Each row is a point. The last column is the point's height on a tilted bowl or saddle (a function of degree 2), plus a little noise. Along how many of its main directions does it bend up, bend down or stay straight?

Points (11 x 3):
[[ 0.03  0.34 -0.34]
 [ 0.30  0.16 -0.45]
 [ 0.16  0.36 -0.44]
 [ 0.11  0.28 -0.41]
 [-0.52  0.23  0.42]
 [-0.29 -0.33 -0.06]
 [-0.13  0.69 -0.12]
 [ 0.05  0.31 -0.33]
 [-0.19 -0.41 -0.18]
 [-0.60 -0.23  0.38]
 [-0.48  0.57  0.47]]
Directions: 1 up, 0 down, 1 straight

Points (15 x 4):
[[ 0.17  0.12 -0.52 -0.31]
 [-0.20 -0.56 -0.42  0.44]
 [-0.59 -0.12  0.20 -0.02]
 [ 0.45  0.25 -0.44 -0.36]
 [-0.28 -0.68  0.19  0.57]
 [-0.13  0.14  0.31 -0.25]
 [-0.13 -0.32  0.05 -0.02]
 [-0.64 -0.58 -0.15  0.73]
 [-0.40 -0.68  0.09  0.63]
 [-0.14  0.54  0.37 -0.08]
 [ 0.17  0.28 -0.22 -0.31]
 [ 0.28 -0.27 -0.23 -0.17]
 [ 0.06 -0.43 -0.17  0.05]
 [ 0.17 -0.02  0.63  0.07]
 [-0.19 -0.07  0.47 -0.14]]
Directions: 2 up, 0 down, 1 straight

Points (27 x 5):
[[ 0.16 -0.16 -0.15 -0.19 -0.07]
 [ 0.80  0.42  0.57 -0.57  0.92]
 [ 0.48 -0.42 -0.37 -0.20  0.19]
 [-0.39  0.26 -0.22 -0.46  0.40]
 [-0.09  0.44  0.03  0.00  0.05]
 [-0.25  0.46 -0.20  0.39  0.27]
 [-0.42 -0.22 -0.38 -0.36  0.37]
 [-0.18 -0.35 -0.08  0.50  0.21]
 [ 0.00 -0.54  0.21 -0.18  0.04]
 [ 0.26 -0.63  0.00 -0.10  0.11]
 [-0.32  0.19  0.39 -0.27  0.08]
 [-0.24 -0.08  0.19 -0.21 -0.06]
 [ 0.31  0.42 -0.31  0.39  0.36]
 [-0.04 -0.32  0.16 -0.32 -0.04]
 [-0.26  0.25  0.14  0.05 -0.03]
 [-0.47  0.25 -0.54  0.27  0.54]
 [ 0.01 -0.49  0.16  0.34  0.16]
 [ 1.11 -0.77 -0.04 -0.46  1.00]
 [-0.26  0.33  0.18  0.02  0.01]
 [ 0.79  0.14  0.34 -0.03  0.49]
 [ 0.11  0.28  0.42 -0.26  0.08]
 [-0.14 -0.34 -0.15 -0.20  0.00]
 [ 0.12  0.41  0.05 -0.40  0.16]
 [-0.01 -0.19  0.48  0.06  0.02]
 [ 0.57  0.14  0.22  0.24  0.29]
 [-0.66 -0.29  0.29  0.45  0.36]
 [-0.70 -0.06  0.09 -0.34  0.37]]
Directions: 4 up, 0 down, 0 straight
